Each row is a point. Two turns around zero, p and q, are shown by what they do to some points. Write where each new point lands after one turn and then the other. Backwards means that the second turn is done in reverse. Each puzzle has new turns, and all numbers are rounded.

Turn p:
[ -1 -18 -28] => [-14  -3 -30]
[ 9  3 12] => [12 -4  8]
[-10 -17  -9] => [-17  -9 -10]
[38 29 18] => [48 12 11]
[ -3  12 -12] => [-3 16 -4]
[-33  -9  19] => [-27 -12  25]
Turn q:
[ 26   6 -31] => [ 12  15 -36]
[  4  15 -11] => [-1 17 -8]
[-38   2  22] => [-26  -6  35]
[-10 -24  15] => [ -3 -28  11]
[18  1  5] => [19  1 -2]
Where do these land?
q, then p: [-10  12  48] => [ 23 -24  38]
p, then q: [ 18 -16 -15] => [ -4  -3 -28]
p, then q: [-7 11 21] => [12 -4 21]
q, then p: [ 13  -4 -14] => [  1   8 -18]
q, then p backwards: [ -8 -24 -21] => [ -4 -30 -14]
p, then q backwards: [ -6  22 -18] => [  1  26 -12]

Turn p:
[-34  -7 -20  32] => [-27  -4   4  43]
[ 15  22  28 -29] => [  6  13   7 -46]
[ -7 -27 -30  15] => [  1 -18 -18  35]
[  0   1  33 -26] => [ -3 -10  13 -39]
[22  0 -9 10] => [22  8 -4  9]
[37  4 18  3] => [ 35   9  14 -14]
[-33   7 -21  -5] => [-35   3 -17  11]
Turn q:
[ -1 -42  -9  -4] => [  0 -32 -24 -17]
[ -5  -1  21 -17] => [  0  -7  23 -14]
[-28  31  -8  -2] => [-32  20  13  14]
[  3 -34   6  18] => [ 14 -33 -14   5]
[ 31  45 -10   5] => [19 51  1 12]
Where do these land?
q, then p: [-8  8 31  8] => [ 10 -10  30  -5]
p, then q: [ 13 -48  19 -18] => [ 22 -32 -21 -34]
p, then q backwards: [-7  0 -6 -7] => [ -5  -4 -10  -1]
p, then q: [ 20 -30  10 -32] => [ 12 -10 -24 -40]
p, then q: [  3  28 -25  39] => [ 6 25 10 47]
q, then p: [ -1  42 -15  15] => [-13  39  19  13]
p, then q: [-20   0 -13  -4] => [-20  -6  -7  10]

Turn p:
[  0 -17   3   1  31   5] => [ -5 -10  -3   5  30  16]
[  2  -2  10  16 -32 -17] => [  9 -15  12   4 -22 -27]
[-18   8  -4  -8 -21  -9] => [-14   2   2 -13 -22 -11]
[  3  15   6 -10   8   2] => [ 2 16  7 -9  6  4]
[ 26 -25   4  -4  12  10] => [ 25 -16 -12   2  18  14]
[  1   7 -15  -1  13  -1] => [ -7  13 -12   3   9   0]
[-15  14  -4   6 -13   9] => [-11  10   7   7 -20   2]
Turn q:
[ 12 -11   8   8  -8   0] => [ 15 -13   3   8  -2   2]
[  1 -10   1 -12   8  10] => [ -2  -9  -9 -12   2   9]
[ 12  48 -27  -7 -17  -5] => [ 10  54 -12   4 -17  -9]
[-12  10   2   6  14  18] => [-12  10   6  -3  15  17]
[  3 -21  -8   8  -2 -13] => [ -2 -18  -8  15  -4 -11]
[-15 -19  13  -1  -5  -1] => [ -9 -22  14  -4  -6   1]
[ -2   3  11  -1   9 -10] => [  0  -2   7  -7  11 -11]
Where do these land?
p, then q backwards: [  6 -16  -2  -3  12  -2] => [  9 -10   2   2  16   4]
p, then q backwards: [-12   7  17  12  12   7] => [-16   5  11  19  -1   7]
q, then p backwards: [ 28  10  -4   3 -40 -20] => [ 31  16  -2  18 -37   4]
q, then p: [-5 18 15 -8 -3 11] => [  9  13  13 -15   0  11]
p, then q backwards: [-18 -14  -8   1   3 -10] => [-14 -17  -8  -3  11  -5]
p, then q backwards: [ -6 -28  14   2  -1   6] => [ -1 -28  13   4   1   9]
p, then q: [ -2  14 -16   4   2  10] => [-4 20  6 10 -2  4]
p, then q backwards: [  7   9 -16 -10  15  -3] => [  7  15 -12  -5  17   2]

Turn p:
[  2   7  -5  -5  -5 -33 -15 -20  -5] => [ 11  18 -11  -7  -9 -30   3  -9 -15]
[ -3  -1 -20 -11  -3   7  19  11  -7] => [-10 -15 -17  -8  -3   6   8  17   8]
[-13   9  -1  -3   4  -4  18   4   3] => [-17  -3  -4   2  10  -3  14   5  -1]
[ -4 -32   9  20  -7  30  -5  10 -12] => [ -1 -30  22  12 -15  15 -24  -4  12]
[ -6  -9 -15   8 -15  -2 -13  -3  22] => [  4  10  -8  14 -11  -8  -3 -10  25]
[ 32   9  -9 -11 -13   4   8   5  -3] => [ 15   6  -5 -21 -14  18  15  12   2]
[  8 -22  19   7 -11   1  -2   6  13] => [10 -3 28  2 -3 -3 -2 -4 18]
[ -8   7   0  -2  18 -17  -8   8   6] => [  1  11  -4  11  17 -13  -3  10  -7]
[-9 45 19 14  3 13 12 24  6] => [-31  22  14  18  10  29  17  13 -16]
[ -4 -13  -8  -8   1   3   4 -16 -28] => [ -1 -24 -11 -16  -9  -7 -10  -6 -13]
[ -4  -7  17 -19  10  14 -11 -14 -23] => [ -4 -10   6 -23   7   2 -27  -9 -17]
[  9   7  -6   9  18 -14  -7 -16  29] => [ 21  18 -10  14  20  -5  11 -17   3]
Turn q:
[  1 -10  11   9 -18 -15  -6   0  10] => [  4 -11   3  11 -10  -9 -13  18   3]
[ -5 -16  -1 -10 -22  -4 -13   0 -21] => [-19   3  -3  -3 -22  -8   4  18 -14]
[ -4 -11   2  10  12   9 -10  -7  -6] => [-11 -14  -3  -1   2   6  -6 -10 -13]
[ -1   5   9  -1 -21  25  22 -11   5] => [ 19  -2   8  -2 -25  24  13  -1   7]
[ -6  48  11  12  -9  -7  -8  17 -27] => [  6  44  25  10  12  13 -13  11 -23]
[ -7 -19 -12  -3  15  12  20   7  10] => [ -7 -15 -16   3   9  10  21  -9  17]
[ 32 -15  12  -7   6 -14  -3  -4 -11] => [  7 -17   7 -16   8 -26   9  11 -16]
[ -9  31 -11   8  20 -16   5  -8   8] => [  5  20  11  14  18  -7 -10 -26  10]
[  1   8 -29   4  20   3  -6   6  16] => [  2   9 -26   3  18  -3  -6 -20   8]
[ -3 -22   8 -22  -4   6  -2   0  17] => [ -8 -17  -7 -18 -10   0   1  10  21]
Where do these land?
p, then q: [  5  20  11  13  -5  -6 -15  13  -4] => [  8  16  14   6   2  15  -5   9 -17]
q, then p backwards: [ 14  -8  16  -7 -18 -12   2   6  10] => [ 10 -18  -4  -6  -4 -13   2  21  -7]
q, then p: [  1   9 -47 -15   5  -1   8  11 -35] => [-28  -4 -34   1   2   0  36   2 -28]
p, then q: [ -8   5  25   9  -8 -12 -10 -28  -4] => [ -4   3  34   1 -17 -14  -4  -9 -11]
q, then p backwards: [  0  -5 -31  27  22 -14  10   4   0] => [-21   5 -12  21  27 -10   3 -17  17]
q, then p: [  5   5  -8  -4  -4  15   7 -21   3] => [  4   1  -3 -19 -12   3  10 -15   4]
q, then p backwards: [ -6  -8  -2 -18  15   2 -12  -6  14] => [-13 -11  -3 -21  -8   9   3 -11   3]
p, then q: [-14  -1   0 -17  -8   3  14   3  12] => [-10   1   0   1   3   3  -2  -6  27]
q, then p: [  2  -5  18 -16  19  20   6  12   1] => [ -6 -12   0 -18  26  10  -9   3  13]
p, then q backwards: [  1 -12  18  27 -19   4 -10   6   3] => [-18  10  14   9 -13 -10  13 -24   0]

Turn p:
[ -5  18 -15  -3  -2   7 -12 -17  -2  11 -20] => [-10  18 -21  -9   1   1   3   4  -7   2 -24]
[  4 -27   0  23   9   3  -4  -6  10  10   4] => [  1 -11   5  15  17  17   0 -21  -1  14  -3]
[ -7   2  12  -7  12  32   8  -7  11 -33 -27] => [-15   3   2   2 -12  33   6  12  24 -33 -11]
[  9 -29 -19 -35  16  -7 -12  47   7 -10  -7] => [ 22 -33 -26   3  24   5 -19  36  16  -8  24]
[ 19  -7   2  24 -11 -14  37  -5  -5 -20  -9] => [ 22 -12  23  19  -8 -10  29 -11  -1 -20 -13]
[-15  -3  12  16 -23 -10   6  -8  18   7  15] => [ -6   0  17  10 -13 -13   2 -16  14  27  -4]
[ -2 -19   5 -30   6 -29  -2  13 -10   7  -6] => [  5 -31   5 -17  14 -13 -10  26  -5   6   3]
[  7   6   9   6 -23 -14 -29 -21   2  20  32] => [  7  17   8 -23   0 -17 -18 -31  -3  33   1]
[ 16  26  -7  -3  11  -2   3 -15   5  23   9] => [ -9  27  -4 -10  21 -16  12  -8  -9   0   3]
[ 13  21  13  16   3  21 -11   7   4  13  -8] => [ 4 37  5  5  5 20  2  4 -5  5  2]
[ -9 -10   0   8  -6  39  13   7 -12  -7   2] => [ -4  -4  -8   8 -25  30  16  -5  -2  -4  15]
[-30  22 -11 -15   9 -27   3   6 -29 -21  15] => [-18 -12  -5  -2 -24 -36 -23  13 -22 -22   8]
Turn q:
[-16  -2 -16  -8  -9   7 -41   8   2  -3   3] => [ -8  13  -4 -25   8  19 -31 -12  -8   6  -3]
[ -2   5  38 -11  22  23  25   4 -15  -5 -10] => [ 11   0  34  13   9 -10  33  -4  -7 -12 -27]
[ 11   9 -14  17   7  10  -9 -17   5 -14   1] => [ 13  -3 -13  12   1  18  -6 -17   7 -11  10]
[ 14 -20  10  -4 -22  -2   7  -2  24 -23  11] => [ 19 -20   2 -10 -15   6 -13  30  11 -14  -3]
[  8  -8  43 -22   0  -2   0 -13  15  27  17] => [ 21 -20  30 -23  15 -28   8   8  15  17   3]
[ 22 -18 -19 -43  -6 -31 -24  -6  -9  16  26] => [ 17   1 -38 -45   6 -34 -15   6 -11  16   6]
[-25  -1 -11   9 -10  19   1   0 -43  -3  14] => [ -9   5   6  -6 -23  17  12 -22 -41   6   2]
[  6   0 -41  10  20  -2  -7  17  -2  20 -16] => [-18  14 -36  21  22   8  -4  -3  -7  18   0]
[-19  -9 -17  -1   2 -14  19  -9  -1 -15   0] => [-23 -16 -15  -3 -13  -1   7   1  -5 -19  -1]
[  1  19 -19 -21   5   4  -3   6  19  34 -31] => [-18  19 -17  -3  23   1  10  -4  33  28 -16]
[  8  -6  -5  26   4   8  12  -6   4  -9 -24] => [ -1 -10  -5  35  -8  11  -2  -3   8  -4  -9]
[ -5   8  35  26  22 -11   1  10   4   1  -5] => [ -5   2  33  28  16 -16  -4   1   2 -11  12]
[ -9  14   3   4  -7  17  21   7   2 -10  10] => [ -1   4  13   0  -9  20  22   9  -1 -10   4]
[  4   9  14  18 -26 -27  -3   1  -4 -17   4] => [  2  10  11   5 -31 -12 -18   9   5 -12  21]
Where do these land?
p, then q backwards: [ 25  14  15  27  -7 -18  17 -13 -11   8   2] => [  1  12  33  -7  13  14   1   5 -32   2   3]
q, then p: [-19  -2   8  13  -7  -8 -21   3  25 -20 -17] => [ -8   9   2   2  -9  20 -36   1  22   5  -7]
q, then p: [ 20  31  16 -24 -24  -8   3  24  -7  -8   0] => [ 15  35   9  -4  -5 -28   7  28  13  -9   9]
p, then q: [-48 -16 -27 -21   8  -2  19  12   6  18   1] => [-48 -21 -13  -3   2   9  -9  19 -29  17   8]
p, then q: [ 19 -28   6  -9  17  10 -31  26  -4  16   3] => [ 29   1  -8  -5  40  12   2  -7 -25  14  -2]
q, then p backwards: [ -1  14 -17   0  -4  -7 -15 -19 -12   0  -6] => [ -1   5 -14   4  -9  14 -11 -13   3  -5  22]
q, then p: [  7   1 -27   5  34 -14  36  -3 -12 -22  17] => [  8 -28 -13  28 -19 -16  10 -18 -14 -36   6]
p, then q: [ -9 -11  44   2 -13  23  13 -14  -2   4 -34] => [  0   0  40   2  -5  16  23  16  13  17 -35]
q, then p backwards: [  3   9  12   2   2  10 -15  -1  23   2  -1] => [ 14 -10  16  -2   5   0 -10   3  19  -5   1]
p, then q: [-14   9 -15  12   8   9  -9 -10  -5  17   8] => [-17   3  -7  -2  -6   4   8 -26  -7   8   9]
p, then q backwards: [ -5 -10  21 -14  -3 -17  11  -5 -10 -12  19] => [-18  -8  26   1 -10 -11   0 -17   4   1  15]
q, then p: [  2   8 -36 -13  -3  -6  19  -7  15   8   2] => [-11 -11 -33  15   1 -13  17   0  14   0  10]
p, then q: [ 19 -18   0  21  -7  27 -27   6  -6 -12   6] => [ 40  -4  -7   1   0  25   0 -20   7  12   0]
